Each row is a point. Two turns around zero, p and q, are shown by what they do to some points. Write where each new point lands after one turn and then the other. Backwards means that the second turn is done in reverse. Each puzzle has new turns, and all numbers are rounded.

Turn p:
[21.0 22.8] => [24.7 18.7]
[-11.7 -24.2] => [-15.8 -21.7]
[-9.3  1.4] => [-8.9  3.0]
Turn q:
[ 6.5 28.9] => [-14.4  25.9]
[  4.2 -30.3] => [ 23.3 -19.8]
[ 8.3 -7.1] => [10.9  0.3]
[-19.0   8.5] => [-19.8  -6.3]
Where do these land?
q, then p: [ 9.8 -7.8] => [12.4 -1.5]
q, then p: [22.8  6.5] => [16.0 17.5]
q, then p backwards: [-32.5   1.3] => [-21.0 -24.9]

Turn p:
[-28.9   0.1  19.1] => [-15.5 -12.9  28.2]
[ -9.9 -16.7  27.0] => [10.6 -8.3 30.4]
[11.2 -3.5  3.6] => [10.4  6.5 -0.4]
[15.6 -6.3  1.3] => [14.9  6.9 -3.8]
[  2.8  -6.0 -17.9] => [  3.4  -8.2 -16.9]
[  9.1  32.3 -33.1] => [-23.8  15.8 -37.5]
Turn q:
[13.2 16.3 -7.9] => [13.3 18.0  0.9]
[-22.6 -13.2  -4.2] => [-23.1  -9.1  -9.3]
[-20.6  17.7   1.5] => [-20.0  14.5  11.3]
[ 42.0 -11.7  17.7] => [ 42.3 -19.3   7.2]
[-12.0  -9.2  -7.0] => [-12.5  -4.3 -10.1]
Where do these land?
p, then q backwards: [  9.8 -20.3  -0.1] => [21.6 -5.9  3.0]
q, then p: [10.5  1.7 -6.0] => [ 2.4  8.2 -8.7]
p, then q: [ -4.0 -17.0 -20.6] => [  5.6  -9.9 -24.5]
q, then p: [-32.4   0.1  21.3] => [ -8.9 -21.4  31.1]
q, then p: [16.1 35.6  5.5] => [-6.1 37.4 11.1]

Turn p:
[  0.4  -0.8 -24.0  -9.8] => [  7.4  17.7 -14.1 -10.4]
[ -4.1 -17.9  -3.2  11.1] => [  2.2 -12.1 -16.9   5.8]
[-33.7  13.5 -16.5   1.5] => [-27.9  22.8 -15.9   6.2]
[ -5.8 -28.7  -3.7 -17.8] => [ -0.2 -13.9 -19.4 -24.9]
[32.5 12.4 31.6 11.2] => [ 17.9 -17.4  39.0  13.7]
[10.7 21.5 15.8  3.9] => [ 0.6  2.7 27.2  9.7]
Turn q:
[ 0.9 10.4 19.6 14.2] => [ 9.6 11.1 12.2 18.2]
[  6.6 -15.1   2.8  11.5] => [13.9 -8.7 -9.1  7.7]
[-18.3  -2.5  30.7 -18.1] => [ -6.8 -17.3  34.8   7.3]
[ 20.3  11.0   0.4 -11.4] => [ 10.8  12.1   6.8 -18.8]
[-26.9  -7.8 -48.5 -12.8] => [-43.2 -11.4 -31.9 -16.9]
[ 14.5  -0.8 -26.0  15.8] => [  5.8  11.9 -30.6  -5.2]
[ 2.9  4.9 21.0  0.8] => [ 9.8  2.4 17.7  7.7]
Where do these land?
q, then p: [ -5.7 -28.6  27.9  11.0] => [ 21.8 -31.0  -9.5  14.9]
q, then p: [-27.5  29.0   7.9 -24.3] => [-44.0 -11.3  13.5   1.3]
q, then p: [  5.9   3.9 -16.2  12.7] => [ 4.4 20.6 -4.7  2.8]
q, then p backwards: [ 20.5 -16.7   5.7 -18.6] => [ 21.5 -17.4   7.4 -16.1]
q, then p: [-12.2 -17.1 -20.6 -18.5] => [-10.6  -2.6 -25.4 -21.1]
q, then p: [17.6 10.5 -2.8 22.2] => [15.3 20.6 11.1 11.9]
q, then p: [ 1.3 18.9 -1.9 15.5] => [-3.3 15.9 10.0 15.5]

Turn p:
[ -1.7  -7.1 -13.9  45.4 -11.8  26.4  -9.6  -2.5] => [ -3.5 -25.8   4.7  24.6 -14.3  16.2   9.9 -37.0]
[-4.9  0.0  7.1 13.0 19.8 -2.2 -4.8  7.7] => [-11.4  -2.3  18.5  13.5   0.6  -2.2  -6.0   4.8]
[-14.5  12.8  75.9 -16.3   7.3   5.6   1.9   1.8] => [-25.1  28.1  13.5  -8.0 -32.2 -59.5   2.4  15.4]
[ -4.6 -14.9 -13.5  -9.8  10.2  -8.9   9.0 -21.5] => [ 11.3   1.4   9.5 -18.3  23.3   1.8  -8.0  -9.0]
[ 35.6  -4.1 -14.4 -18.7  -5.2   6.4  -4.6  14.6] => [21.5 10.7 -6.1 -2.5 -6.6 26.8 19.5 19.4]
[ -8.9  -6.1  15.2 -11.7 -13.6 -11.1  12.7  12.2] => [  9.3  -2.8 -11.6  -1.2   1.0 -26.2   1.5  13.6]
[-18.9  -5.9 -21.0  -2.0  -6.8   0.8 -10.7  12.2] => [  1.0 -29.9  -6.4  -5.1   0.6   9.2  -7.9   6.1]
[ 16.7   0.1  -3.5   3.7  -9.3 -15.3 -10.6  10.1] => [14.3  5.8 -9.2 14.8 -6.6 10.3 -8.3  9.0]
[ -3.2  13.2 -11.8  -0.9 -12.9   7.4  -6.8 -39.0] => [ -6.8   8.5 -13.5 -22.0  -1.6  12.2  -9.5 -33.0]
[  4.5  12.0 -20.1  -2.6  22.2  -9.2  23.5   4.4] => [-10.5   6.4   0.6   4.2  35.7  11.4   6.4  10.5]
Turn q:
[-27.5 -16.6   2.1  -0.2 -10.4 -25.2 -44.2   1.0] => [-30.6  -8.7   4.0  13.7   6.9  12.5 -48.1  -1.5]
[  5.4 -17.8  13.9 -18.1   7.9   4.8   9.6  29.0] => [  3.9   3.1  32.0  -9.5   4.0 -27.0  -0.8  -1.0]
[ 4.0 72.6 -9.5  0.4 -4.1 -8.3 -6.3 11.1] => [-15.4   1.2 -53.8 -18.9 -21.6 -18.6   7.3  35.7]
[ -5.1  -3.7 -12.4  13.5  16.9  15.3  16.8 -11.4] => [19.7 -0.3 -6.0  7.0 21.0  8.4 17.9 -0.1]
[ 16.6 -18.2 -10.4  10.8   8.0  11.9  -5.3  -6.7] => [ 27.8  -3.1   2.8  -0.8   3.3  10.2  -6.7 -12.6]
[  3.3 -14.2  -4.5 -20.8  -1.6   6.5  15.7 -13.3] => [ -1.7  -7.5  10.0  -3.9   4.4  -0.6  18.2 -24.7]
[ -2.4 -17.1  -6.7   4.6 -20.9 -15.5  20.9  -7.9] => [ -4.6 -15.9  14.1  23.9 -12.5   9.5  14.4  -6.4]
[ 2.3 23.8  2.7  9.9 -5.5 24.0  1.7 -3.2] => [  5.7   8.2 -12.7 -20.1  -2.4  13.0  13.1  16.9]
[  3.5  -8.9  24.8  -0.1   9.8 -13.5  -8.7   1.5] => [ -4.6  23.0   9.8   8.7  -3.1  -7.6 -15.3  -6.4]
Where do these land?
p, then q: [ 19.7  -3.3  10.7  14.2 -11.9  -3.4  -4.3  16.6] => [ 15.5  -3.9  -1.4   7.0 -20.4  11.6   3.8  17.0]
p, then q: [-17.3  15.2   7.2 -18.9 -16.1  28.1  -3.8 -32.6] => [-38.1 -21.0  -7.5  -6.1   4.8   2.3  17.5 -27.2]
p, then q: [-13.4  -8.5  22.8  27.6  -8.9   5.1 -22.6   8.6] => [ -9.9  -1.4  13.2  19.1 -20.9  30.3 -14.8   2.3]
p, then q: [ -0.7  10.0 -16.4  15.4 -15.2  11.9   7.8   7.0] => [ 14.4 -13.1   1.9  10.1  14.0  15.1  12.9  -3.6]
p, then q: [ 19.5 -19.4 -20.0   1.7 -17.6  -7.1 -18.8 -31.2] => [ 15.5   5.4 -15.8 -31.9 -15.3  17.1   1.5 -28.0]
q, then p: [ 29.6  13.5 -27.6   4.4  22.2  11.5  -4.1  10.7] => [32.6 17.2 -4.9 -0.4 11.3 30.2 -0.4 13.1]
q, then p: [ -6.7   4.4  -1.5 -23.4   9.7 -25.9   4.0   2.8] => [  0.7  -7.8  -1.0   3.8  17.0  -8.5 -29.9  -8.4]
q, then p: [-14.9  -4.5  20.8   9.7  26.9 -18.6  24.5   6.2] => [-24.7  10.8   0.0  36.9  14.4  -7.3 -11.3   0.2]
p, then q: [-15.8  -7.4   4.0 -30.7  10.9  -1.7  17.2  12.0] => [ -6.9  -1.9  13.2   5.3   4.4 -39.1  -4.3  -2.3]
